Each row is a point. Each copy is the shape, with its points in the same order, turned, moved and blurred by noise. Say if it was mirrored as well.

Shape (9 x 3):
|  0.027 |  0.014 | -0.015 |
|  0.035 | -0.008 | -0.029 |
|  0.014 |  0.034 |  0.004 |
| -0.049 |  0.013 |  0.025 |
| -0.008 |  0.009 | -0.015 |
|  0.001 | -0.022 |  0.014 |
| -0.024 | -0.023 |  0.033 |
|  0.035 |  0.006 | -0.041 |
| -0.043 | -0.005 |  0.042 |
Copy 1 (9 x 3):
| -0.012 | -0.010 | -0.033 |
| -0.017 | -0.035 | -0.022 |
| -0.004 |  0.020 | -0.035 |
| -0.025 |  0.056 |  0.024 |
| -0.033 |  0.008 | -0.011 |
| -0.005 | -0.005 |  0.020 |
| -0.005 |  0.019 |  0.040 |
| -0.028 | -0.032 | -0.037 |
| -0.008 |  0.047 |  0.042 |
Copy 1 is: only turned
Copy 2, 9 rows:
|  0.000 | -0.033 | -0.011 |
| -0.023 | -0.041 |  0.001 |
|  0.027 | -0.018 | -0.015 |
|  0.005 |  0.041 | -0.039 |
| -0.014 | -0.013 | -0.027 |
| -0.018 |  0.015 |  0.010 |
| -0.021 |  0.044 | -0.005 |
| -0.022 | -0.051 | -0.011 |
| -0.008 |  0.055 | -0.015 |
Copy 2 is: only turned
Copy 3, 9 rows:
|  0.034 |  0.000 |  0.020 |
|  0.042 |  0.020 |  0.027 |
|  0.032 | -0.025 |  0.005 |
| -0.032 | -0.030 | -0.028 |
|  0.017 | -0.003 | -0.016 |
| -0.010 |  0.014 |  0.024 |
| -0.040 |  0.004 |  0.001 |
|  0.061 |  0.012 |  0.014 |
| -0.047 | -0.014 | -0.011 |
Copy 3 is: mirrored

Shape (12 x 6):
| -0.009 | -0.009 | -0.012 |  0.039 |  0.041 | -0.018 |
| -0.006 |  0.009 |  0.021 | -0.030 |  0.039 | -0.019 |
| -0.009 | -0.015 | -0.028 | -0.018 | -0.020 |  0.028 |
|  0.008 | -0.019 | -0.014 | -0.017 | -0.036 |  0.050 |
| -0.010 |  0.004 |  0.033 |  0.035 |  0.011 |  0.005 |
|  0.001 | -0.038 | -0.022 | -0.026 | -0.042 | -0.033 |
| -0.017 | -0.036 | -0.022 | -0.019 |  0.005 |  0.025 |
| -0.033 | -0.050 |  0.005 |  0.045 |  0.016 |  0.016 |
|  0.049 | -0.001 |  0.023 |  0.037 |  0.009 |  0.041 |
| -0.005 |  0.009 | -0.009 | -0.010 | -0.013 |  0.032 |
|  0.028 |  0.019 | -0.003 |  0.019 |  0.040 | -0.006 |
|  0.027 | -0.020 | -0.011 | -0.036 | -0.049 | -0.029 |
Copy 1 (12 x 6):
| -0.021 |  0.018 | -0.004 | -0.038 | -0.002 | -0.009 |
|  0.031 |  0.021 |  0.002 |  0.010 | -0.040 | -0.028 |
|  0.032 | -0.023 |  0.002 |  0.013 |  0.025 |  0.034 |
|  0.031 | -0.031 | -0.001 |  0.030 |  0.041 |  0.019 |
| -0.010 | -0.023 |  0.015 | -0.015 |  0.005 | -0.043 |
| -0.003 |  0.016 |  0.027 |  0.051 |  0.004 |  0.037 |
|  0.038 | -0.002 |  0.004 |  0.003 |  0.026 |  0.019 |
| -0.002 | -0.004 |  0.041 | -0.041 |  0.037 | -0.012 |
| -0.006 | -0.020 | -0.035 |  0.014 |  0.057 | -0.050 |
|  0.025 | -0.038 | -0.011 |  0.008 |  0.007 |  0.004 |
| -0.006 |  0.011 | -0.040 | -0.012 | -0.002 | -0.028 |
| -0.005 |  0.009 |  0.006 |  0.071 | -0.001 |  0.028 |
Copy 1 is: mirrored
Copy 2:
| -0.032 | -0.018 |  0.019 | -0.036 |  0.006 | -0.012 |
| -0.046 |  0.034 |  0.023 |  0.001 | -0.030 |  0.017 |
| -0.015 |  0.027 | -0.044 |  0.016 | -0.002 | -0.030 |
|  0.009 |  0.046 | -0.044 |  0.022 |  0.011 | -0.034 |
|  0.014 |  0.016 |  0.022 | -0.032 | -0.016 | -0.006 |
| -0.018 |  0.006 | -0.065 |  0.016 |  0.004 |  0.035 |
| -0.036 |  0.033 | -0.042 | -0.008 |  0.000 | -0.027 |
| -0.009 |  0.013 | -0.021 | -0.071 |  0.004 | -0.027 |
|  0.023 |  0.038 |  0.034 | -0.004 |  0.042 | -0.024 |
| -0.003 |  0.028 | -0.015 |  0.022 | -0.011 | -0.034 |
| -0.023 |  0.004 |  0.042 |  0.002 |  0.016 | -0.009 |
| -0.007 |  0.018 | -0.046 |  0.043 |  0.011 |  0.041 |
Copy 2 is: mirrored
Copy 3, 12 rows:
|  0.020 |  0.028 | -0.008 | -0.034 | -0.034 |  0.023 |
|  0.037 | -0.008 |  0.033 | -0.031 |  0.007 | -0.007 |
| -0.030 | -0.020 | -0.031 | -0.011 |  0.022 |  0.004 |
| -0.030 | -0.013 | -0.039 |  0.013 |  0.038 | -0.017 |
|  0.008 |  0.042 |  0.015 |  0.004 | -0.009 |  0.000 |
| -0.030 | -0.052 | -0.018 | -0.012 | -0.029 | -0.032 |
| -0.022 | -0.002 | -0.028 | -0.040 |  0.020 | -0.008 |
| -0.029 |  0.057 | -0.015 | -0.034 | -0.018 | -0.004 |
|  0.032 |  0.045 | -0.039 |  0.032 |  0.010 | -0.012 |
| -0.009 | -0.008 | -0.012 |  0.008 |  0.027 |  0.011 |
|  0.050 |  0.013 | -0.015 | -0.005 | -0.010 |  0.020 |
| -0.010 | -0.059 | -0.015 |  0.014 | -0.016 | -0.042 |
Copy 3 is: only turned

Shape, 11 rows:
|  0.019 | -0.007 |  0.006 | -0.037 | -0.001 | -0.027 | -0.042 |  0.007 |
|  0.045 | -0.001 | -0.023 |  0.009 | -0.003 | -0.027 | -0.030 |  0.021 |
|  0.021 | -0.005 |  0.007 |  0.029 | -0.021 |  0.015 |  0.010 | -0.023 |
|  0.047 |  0.016 |  0.013 | -0.019 |  0.039 | -0.004 | -0.036 |  0.013 |
|  0.003 | -0.028 |  0.002 |  0.061 | -0.034 | -0.004 | -0.031 |  0.018 |
|  0.001 | -0.038 | -0.052 |  0.032 |  0.025 | -0.021 |  0.032 | -0.011 |
| -0.014 |  0.005 | -0.042 |  0.026 |  0.031 |  0.025 | -0.015 | -0.043 |
| -0.016 |  0.032 |  0.025 |  0.031 |  0.003 |  0.009 | -0.016 | -0.010 |
|  0.036 | -0.003 | -0.046 |  0.028 | -0.027 |  0.036 |  0.025 |  0.006 |
| -0.018 | -0.047 |  0.028 |  0.016 |  0.019 | -0.010 |  0.025 |  0.042 |
|  0.018 |  0.006 |  0.013 | -0.024 | -0.007 | -0.014 |  0.007 |  0.028 |
Copy 1 (11 x 8):
| -0.024 |  0.013 | -0.049 |  0.008 | -0.030 |  0.018 |  0.027 | -0.006 |
| -0.020 |  0.038 | -0.020 | -0.016 |  0.012 |  0.023 |  0.036 | -0.012 |
|  0.024 | -0.001 |  0.000 | -0.008 |  0.022 |  0.016 | -0.025 |  0.004 |
| -0.042 | -0.017 | -0.035 | -0.005 |  0.005 |  0.043 |  0.032 | -0.027 |
|  0.055 |  0.031 | -0.039 | -0.011 |  0.040 |  0.003 |  0.016 |  0.000 |
|  0.025 |  0.002 |  0.034 | -0.053 |  0.000 |  0.006 |  0.048 |  0.032 |
|  0.015 | -0.030 |  0.018 |  0.013 |  0.030 |  0.033 |  0.036 |  0.052 |
|  0.027 | -0.027 | -0.010 |  0.033 |  0.023 |  0.013 |  0.011 | -0.017 |
| -0.010 |  0.016 |  0.020 | -0.031 |  0.054 | -0.008 | -0.011 |  0.027 |
|  0.040 | -0.033 | -0.028 | -0.050 | -0.013 | -0.030 |  0.029 | -0.021 |
| -0.019 |  0.001 | -0.019 | -0.008 | -0.015 | -0.017 |  0.006 | -0.029 |
Copy 1 is: only turned
Copy 2:
|  0.014 | -0.025 |  0.035 | -0.002 | -0.013 | -0.035 | -0.023 |  0.057 |
|  0.001 | -0.022 |  0.010 |  0.009 |  0.019 | -0.066 |  0.005 |  0.036 |
| -0.006 |  0.049 |  0.002 | -0.005 |  0.007 | -0.022 |  0.016 |  0.015 |
|  0.029 | -0.017 |  0.034 |  0.022 | -0.028 | -0.058 |  0.001 |  0.019 |
| -0.009 |  0.021 |  0.024 | -0.007 |  0.074 | -0.029 |  0.008 |  0.015 |
|  0.023 |  0.000 | -0.068 |  0.004 |  0.036 | -0.012 |  0.003 |  0.023 |
|  0.024 |  0.038 | -0.028 |  0.044 |  0.009 | -0.012 | -0.042 |  0.009 |
| -0.012 |  0.021 |  0.032 |  0.030 |  0.005 |  0.013 |  0.001 |  0.003 |
| -0.025 |  0.035 | -0.033 | -0.019 |  0.018 | -0.059 | -0.003 | -0.013 |
|  0.034 | -0.027 |  0.005 | -0.044 |  0.031 |  0.015 |  0.020 | -0.003 |
| -0.008 | -0.027 |  0.020 | -0.025 | -0.020 | -0.025 |  0.009 |  0.019 |
Copy 2 is: only turned

Shape (15 x 9):
|  0.019 |  0.015 |  0.016 | -0.016 | -0.030 |  0.031 |  0.022 | -0.029 |  0.010 |
|  0.000 | -0.042 |  0.010 |  0.003 | -0.046 | -0.009 |  0.022 | -0.025 | -0.023 |
|  0.009 |  0.026 |  0.007 | -0.018 | -0.003 | -0.003 | -0.026 | -0.018 |  0.008 |
|  0.004 | -0.019 | -0.008 |  0.027 | -0.041 |  0.025 |  0.016 | -0.043 | -0.057 |
| -0.026 |  0.030 | -0.034 | -0.002 | -0.019 |  0.010 | -0.009 |  0.020 |  0.046 |
| -0.032 | -0.009 |  0.013 | -0.003 |  0.001 |  0.004 |  0.027 |  0.008 |  0.020 |
|  0.006 |  0.024 |  0.015 |  0.028 |  0.026 |  0.005 |  0.008 | -0.001 | -0.020 |
| -0.026 | -0.030 |  0.002 | -0.017 | -0.038 |  0.025 | -0.013 |  0.001 | -0.036 |
| -0.012 |  0.093 | -0.057 | -0.034 | -0.011 | -0.011 |  0.004 |  0.027 |  0.005 |
|  0.017 | -0.031 | -0.010 |  0.027 | -0.027 |  0.026 | -0.001 | -0.007 | -0.018 |
|  0.012 |  0.060 | -0.040 | -0.047 | -0.044 |  0.018 | -0.010 |  0.063 |  0.016 |
|  0.012 |  0.001 | -0.031 | -0.010 |  0.034 | -0.002 |  0.011 | -0.006 |  0.003 |
| -0.011 |  0.025 | -0.012 | -0.007 | -0.039 | -0.001 | -0.020 |  0.020 |  0.044 |
|  0.007 | -0.012 |  0.027 |  0.017 |  0.006 | -0.007 |  0.008 |  0.011 |  0.002 |
|  0.004 |  0.042 | -0.023 | -0.016 | -0.017 | -0.025 | -0.003 |  0.032 |  0.023 |
Copy 1:
| -0.012 | -0.029 | -0.016 | -0.008 | -0.012 |  0.056 | -0.012 |  0.040 |  0.001 |
| -0.040 |  0.007 |  0.016 |  0.031 | -0.040 |  0.031 |  0.008 |  0.008 | -0.019 |
| -0.022 | -0.022 | -0.018 | -0.015 |  0.015 |  0.007 | -0.030 |  0.008 |  0.009 |
| -0.022 |  0.043 |  0.014 | -0.015 | -0.065 |  0.050 |  0.001 |  0.024 | -0.007 |
| -0.013 | -0.011 |  0.018 | -0.013 |  0.065 |  0.021 |  0.009 |  0.028 |  0.022 |
|  0.011 | -0.017 |  0.012 |  0.013 |  0.025 |  0.038 |  0.008 |  0.000 | -0.024 |
|  0.026 |  0.003 | -0.011 | -0.029 | -0.013 |  0.007 |  0.001 | -0.014 |  0.011 |
| -0.027 |  0.007 |  0.060 |  0.001 | -0.011 |  0.038 | -0.031 |  0.014 | -0.023 |
|  0.008 | -0.008 |  0.001 | -0.013 |  0.068 |  0.030 | -0.031 |  0.013 |  0.095 |
| -0.016 |  0.013 |  0.021 | -0.011 | -0.028 |  0.012 |  0.017 |  0.039 | -0.009 |
| -0.006 | -0.050 |  0.053 | -0.012 |  0.047 |  0.018 | -0.026 |  0.039 |  0.089 |
|  0.026 |  0.001 | -0.013 |  0.013 |  0.013 |  0.001 | -0.016 |  0.025 |  0.004 |
| -0.034 | -0.032 |  0.019 | -0.007 |  0.048 |  0.020 |  0.010 |  0.014 |  0.018 |
|  0.008 | -0.025 | -0.002 | -0.006 | -0.019 |  0.003 |  0.011 | -0.010 | -0.017 |
| -0.004 | -0.025 |  0.010 |  0.005 |  0.041 |  0.002 | -0.002 |  0.001 |  0.052 |
Copy 1 is: mirrored
Copy 2 (15 x 9):
| -0.023 |  0.032 |  0.001 | -0.005 | -0.024 | -0.015 |  0.028 | -0.030 |  0.006 |
|  0.024 |  0.005 | -0.024 | -0.025 | -0.026 |  0.016 |  0.012 | -0.025 | -0.033 |
|  0.010 |  0.009 | -0.005 |  0.017 |  0.016 | -0.028 |  0.010 | -0.019 |  0.026 |
|  0.009 | -0.025 |  0.004 | -0.023 | -0.007 |  0.036 |  0.039 | -0.044 | -0.038 |
| -0.043 |  0.005 | -0.038 | -0.022 |  0.036 | -0.034 |  0.016 |  0.019 |  0.028 |
| -0.015 |  0.009 | -0.010 | -0.015 | -0.002 |  0.001 | -0.013 |  0.034 |  0.001 |
|  0.001 | -0.001 |  0.039 | -0.014 |  0.008 |  0.015 |  0.005 | -0.010 |  0.028 |
| -0.011 | -0.030 | -0.045 |  0.014 | -0.011 |  0.024 | -0.003 | -0.021 | -0.021 |
| -0.046 | -0.022 | -0.023 | -0.035 |  0.049 | -0.070 | -0.016 | -0.033 |  0.065 |
| -0.002 |  0.008 | -0.013 | -0.017 |  0.019 |  0.042 |  0.033 | -0.021 | -0.019 |
| -0.063 |  0.010 | -0.070 | -0.008 |  0.051 | -0.028 | -0.011 | -0.051 |  0.072 |
| -0.004 |  0.022 |  0.023 | -0.017 |  0.049 | -0.007 | -0.019 | -0.013 | -0.003 |
| -0.017 |  0.014 | -0.054 | -0.007 |  0.017 | -0.023 |  0.024 |  0.005 |  0.039 |
|  0.019 |  0.018 |  0.003 | -0.013 |  0.007 |  0.023 | -0.003 |  0.010 |  0.018 |
| -0.008 |  0.014 | -0.034 | -0.025 |  0.039 | -0.038 | -0.003 | -0.016 |  0.058 |
Copy 2 is: mirrored
